Each row is a point. To make a cloud, some directions were put in groups of two or more. Within a group, all points are equally far from the middle, so they leave a hole (a ring in 2 directions, a hollow ball in 3). The other directions are filled evenly. Then the cloud was stretched, turned, moved and blurred a little. Count the holes, and give their numbers of directions, smallest first.
(in the rows, 128 means zero)

Cloud, 21 rows:
[[114  99 186]
 [143 176 161]
 [160 115 181]
 [182 110 176]
 [ 83  98 189]
 [140 169 172]
 [ 89 192 140]
 [147  56 139]
 [101 136 197]
 [117  63 137]
 [104 101 188]
 [ 92  71 135]
 [119  74 109]
 [ 76 185 128]
 [106 166 190]
 [ 88 192 173]
 [106  98 187]
 [143  58 118]
 [ 81 130 103]
 [122  64 123]
 [151 147  94]]
Holes: 1 (2)

Cloud:
[[ 88  76 154 101]
 [122 111  95  63]
 [176 141 168 167]
 [100  68 173 136]
 [127 203 143  70]
 [167  81 154 111]
 [184 119 101 109]
 [ 73  99 148  85]
 [202 171 135  84]
 [154 127 188  86]
 [124  75 117  96]
 [171 134 151 175]
 [131 172 167  64]
 [169  79 165 126]
 [123 155 134 169]
 [126 180  86 133]
 [201 145 110 102]
 [148 161  64  95]
 [131 213 112  97]
 [108 189  74  67]
 [173 185  84  72]
 [190 136 177 150]
 [ 96 176  91 125]
 [130 108 152 185]
 [118 141 176  68]
 [ 84 101  84 115]
 [137 113 195 163]
 [123 200 100  49]]
Holes: 1 (4)

Cloud, 46 rows:
[[182 135 119 210 163 181]
 [196 125 162 181 151 193]
 [ 98 115  90 150  67 113]
 [133 138  99 129  79 182]
 [142 172 113 173 207  89]
 [156 130 159  35 190 113]
 [113 128 134  56 119  70]
 [182 107 143 118 213 161]
 [116 147  92  68 189 137]
 [164 142 102  85 147  50]
 [ 98  96 138 109 181 176]
 [109 120  89 153  57 121]
 [200 122 151 130 213 168]
 [128 166 118 143 228  99]
 [222 151 154 116 160 171]
 [116 134 176  71 104 109]
 [193 123 170 167 137 197]
 [131 134  82 101 195 149]
 [152 163 168  99 105 142]
 [150 168 110 221 151  94]
 [100  81 116 146 144 132]
 [154 117 116 135  38 124]
 [ 94 118 202 102 165 153]
 [166 153 195 151 135 126]
 [125 129  99  45 152 146]
 [131 108 179  62 210 146]
 [153 169 161 185 194 162]
 [171 160 185 122 122 134]
 [134 137 151 117  64  94]
 [116 118 185  45 155 118]
 [116  80 172 151 100 121]
 [100  97  85 140 139 110]
 [231 137  96 142 104 138]
 [195 155 154  98 180  82]
 [143 112 160  27 169 144]
 [174 102 146 136  55 149]
 [137 128 196  86 126 172]
 [ 77 143 114  77 169 141]
 [202  96 135 136 184 143]
 [140 105 124  72  80 165]
 [145 107 146  72 138  61]
 [143 127 169 110 219  87]
 [154 157 194 171 168 151]
 [140  98 114  55 100 153]
 [183 171  77 143 170 161]
 [139 126  77 118 189 149]]
Holes: 3 (2, 2, 2)
